Each row of a before or after table is a point. The points were changed in one or more steps. Then noise was added and the rows were shuffled. The steps act on how far a point lies along the listed directions, d1 being the first. Write out the steps. A step turns or swaps two directions, mirrors them in a line or flattens them onto one, adds a multiple of one to another, or multiplies one. Angles are multiples of 10 degrees, from the lower direction toward the higher: turns from -170 to 170, lines from 10 to 170 but not 90. Use the fewest steps. Two steps may share a direction if one is a turn and the other turns, adds or multiplies; they go together, in the order done. Otherwise the lowest direction goes first.

Directions:
(1): [ 0.43 -0.19 -0.05]
(2): [ 0.07  0.25 -0.39]
(3): [0.18 0.35 0.26]
Before:
[[ 0.04 -0.13 -0.04]
 [-0.01 -0.58  0.08]
 [ 0.14 -0.64  0.28]
 [-0.19 -0.17  0.09]
 [ 0.30  0.13  0.06]
 [ 0.16  0.23 -0.19]
 [ 0.39  0.13 -0.09]
 [ 0.18 -0.40  0.28]
 [ 0.38  0.17 -0.11]
 [ 0.35  0.10  0.02]
 [ 0.05  0.08  0.04]
 [-0.08 -0.06  0.11]]
After:
[[ 0.07  0.15  0.10]
 [ 0.10 -0.76 -0.46]
 [-0.08  0.40 -0.02]
 [ 0.16  0.51 -0.06]
 [ 0.04 -0.13  0.06]
 [-0.03 -0.15 -0.18]
 [ 0.25  0.46  0.02]
 [ 0.40 -0.65 -0.38]
 [ 0.19  0.50 -0.09]
 [-0.05 -0.38 -0.01]
 [ 0.28  0.47  0.07]
 [ 0.41 -0.29 -0.19]]
Steps: turn d1 and d2 by 60 degrees; multiply d3 by 2

Directions:
(1): [-0.02  0.15 -0.08  0.55  0.03 -0.34]
(2): [-0.63  0.00  0.18 -0.05 -0.11 -0.09]
Before (8 x 6):
[[ 0.20 -0.19  0.00 -0.75 -0.08  0.56]
 [ 0.20  0.28 -0.19  0.07  0.26  0.03]
 [ 0.10 -0.02  0.11 -0.18 -0.16  0.20]
 [ 0.50 -0.14  0.00 -0.38  0.04  0.18]
 [-0.18  0.17 -0.03  0.36 -0.07 -0.19]
 [-0.37  0.25 -0.12  0.76  0.10 -0.49]
 [-0.61 -0.02  0.20 -0.11 -0.02  0.02]
 [ 0.25 -0.05 -0.08  0.06  0.20  0.03]]
After:
[[-0.17  0.19 -0.03 -0.30  0.17  0.18]
 [ 0.30  0.03  0.02  0.01 -0.11  0.12]
 [ 0.88 -0.02 -0.27 -0.07  0.07  0.28]
 [-0.41  0.11  0.08  0.10 -0.14 -0.09]
 [-0.97  0.10  0.12  0.16 -0.03 -0.25]
 [-0.05 -0.12  0.04 -0.24  0.14  0.16]
 [ 0.49 -0.15 -0.01 -0.39  0.04  0.18]
 [ 0.06  0.14 -0.08  0.57  0.14 -0.26]]
Steps: swap d1 and d2
